Every row gives one point. Each copy is the shape, with its points in the same order, turned, moved and blurred by noise. Some copies are also mirrored. Which?

Shape (7 x 2)
[[ 20   3]
 [ 14  -9]
 [  7 -31]
 [-26  -9]
 [ -1 -15]
 [-35 -21]
 [-27  51]]
Copy 1 (7 x 2)
[[ -8 -13]
 [-13 -11]
 [-40  -8]
 [-27  31]
 [-23   1]
 [-41  41]
 [ 36  42]]
Copy 1 is: only turned
Copy 2 (7 x 2)
[[-27  21]
 [-31   9]
 [-47 -10]
 [ -8 -23]
 [-27  -5]
 [ -9 -36]
 [ 40  16]]
Copy 2 is: mirrored
Copy 3 (7 x 2)
[[  6 -19]
 [ 17  -9]
 [ 33   4]
 [  2  26]
 [ 12   6]
 [  4  40]
 [-60   4]]
Copy 3 is: mirrored
Copy 4 (7 x 2)
[[-21 -21]
 [-10 -25]
 [  9 -40]
 [ 21  -2]
 [  3 -22]
 [ 36  -6]
 [-13  48]]
Copy 4 is: mirrored

Shape (8 x 3)
[[  7  -8   5]
 [ -8   6   7]
 [ 20  25  13]
 [ 38  -5 -48]
 [  2 -22 -11]
 [ 29  34  22]
 [  2  -8 -22]
 [-11 -38   4]]
Copy 1 (8 x 3)
[[  3 -10 -12]
 [  1   0   4]
 [ 30  12 -11]
 [-18  27 -60]
 [-24  -7 -17]
 [ 48  13  -9]
 [-19   5 -17]
 [-26 -32  -5]]
Copy 1 is: only turned
Copy 2 (8 x 3)
[[  2   0  -7]
 [ -6  -1  13]
 [ -8  35   4]
 [-32   9 -54]
 [ -2 -20 -16]
 [ -3  48   5]
 [-19 -11 -17]
 [ 16 -33  -7]]
Copy 2 is: only turned

Shape (9 x 4)
[[-32 -14  21  31]
 [  0   3  21  12]
 [ 21 -17 -21 -11]
 [ 34  28   1  50]
 [-27  -6  -5   5]
 [-22 -10   4  -8]
 [ 15 -41 -32 -20]
 [-10 -43 -38 -19]
 [ -3  -4 -33  -6]]
Copy 1 (9 x 4)
[[-26 -15  38  -3]
 [  8  -3  24 -16]
 [ 15  30  -5  15]
 [ 48 -34  19  11]
 [-23  -3   6   0]
 [-20  10   5 -12]
 [ -3  48  -5  30]
 [-26  44 -10  31]
 [ -5  11 -21  19]]
Copy 1 is: mirrored
Copy 2 (9 x 4)
[[ -9 -17 -39  16]
 [ -6   4  -5  19]
 [ 19  -5  28 -24]
 [ 39   7  18  53]
 [  6  -4 -23 -13]
 [ -9   1 -13 -20]
 [ 13 -19  22 -48]
 [ 19 -19  10 -52]
 [ 30   2  -1 -27]]
Copy 2 is: only turned
Copy 3 (9 x 4)
[[-47 -27  -4   8]
 [-22   2   7  16]
 [ 28  -5 -14  13]
 [  3  -8  60  13]
 [-19 -14 -16  -9]
 [-18  -2 -25   0]
 [ 37 -17 -39  16]
 [ 26 -29 -50   0]
 [ 21 -10 -14 -14]]
Copy 3 is: mirrored

Shape (12 x 8)
[[-30   7   4 -12   5  10  -4 -23]
 [  5  14 -32 -24  10 -31  14  37]
 [ -2  20 -44  -6  -2   9 -15  -4]
 [  4  22  10  -6 -40   5 -10  14]
 [ 12  24  14   0  11 -11  30   6]
 [ -4   0 -37 -14  33  18  26   9]
 [-23  14  45  -2  23 -28   0 -29]
 [ 45  -6  11  11 -13  19 -36 -14]
 [ 10  23 -38  -9 -27  21  -9 -17]
 [  1   0 -17 -24  -5  22   9  -8]
 [ 20  14   1 -21 -36   5   2  -7]
 [-44 -23 -15  -3 -19  17  15 -34]]
Copy 1 (12 x 8)
[[-23 -24   0  -3  15 -29  15  10]
 [ -9 -11 -36  10  -9   6 -53   2]
 [  2 -16 -30 -36   4 -12 -14   9]
 [-16  -5  -6 -11 -26  -2  -1  51]
 [-33   6   5   7  24   6 -30  24]
 [-11 -20 -42  -5  43   7 -20   1]
 [-43   7  37  14  13 -33   5  -1]
 [ 20  36   1 -30   0   4  25  35]
 [ 14 -21 -24 -41   4 -12 -12  39]
 [  0 -18 -28  -2  27 -11  -2  34]
 [  7  -6  -6  -6  -3 -12 -12  60]
 [  1 -59   2   8  25 -15  25  19]]
Copy 1 is: mirrored
Copy 2 (12 x 8)
[[-41   4   4 -10  -4  14  27  -9]
 [ 18  29  34  -1 -36 -24  -5 -20]
 [-26  27   1  17 -30  18 -18 -16]
 [-12   8  20  22 -44  16  21  32]
 [  7  14  46  19  -1  11  32  -6]
 [-26  48  21  18   4 -21  -3 -25]
 [-11 -25  31 -25  14  34  45 -10]
 [ -4  26  -2  20   0  58  -5  42]
 [-29  33  -8  30 -45  29   2  -7]
 [-29  40   7  17 -18   4  20   1]
 [-12  32  10  23 -40  25  37  19]
 [-47   6 -37   9  -4  -7  41 -12]]
Copy 2 is: only turned
Copy 3 (12 x 8)
[[-30   4  11  -6  14 -11 -14 -13]
 [ 11  -3 -14 -51  -1  22 -40  32]
 [-11  34  10 -13 -20  11 -24  10]
 [  3 -27  13  -1 -30  17 -20  -8]
 [ -4 -29 -29  -9   8  25  -5  11]
 [ 10  34 -14 -29  27  18 -13  -1]
 [-43 -37 -19  10  30 -26 -10  10]
 [ 24  -3 -17  42 -39  -9 -15 -12]
 [-14  30   9 -11 -40  16  -8 -12]
 [  0  15  -3 -18  -1   7 -11 -24]
 [ -5 -19  -8 -13 -37  12 -13 -24]
 [-17  11  26 -25  16 -25  19 -21]]
Copy 3 is: mirrored
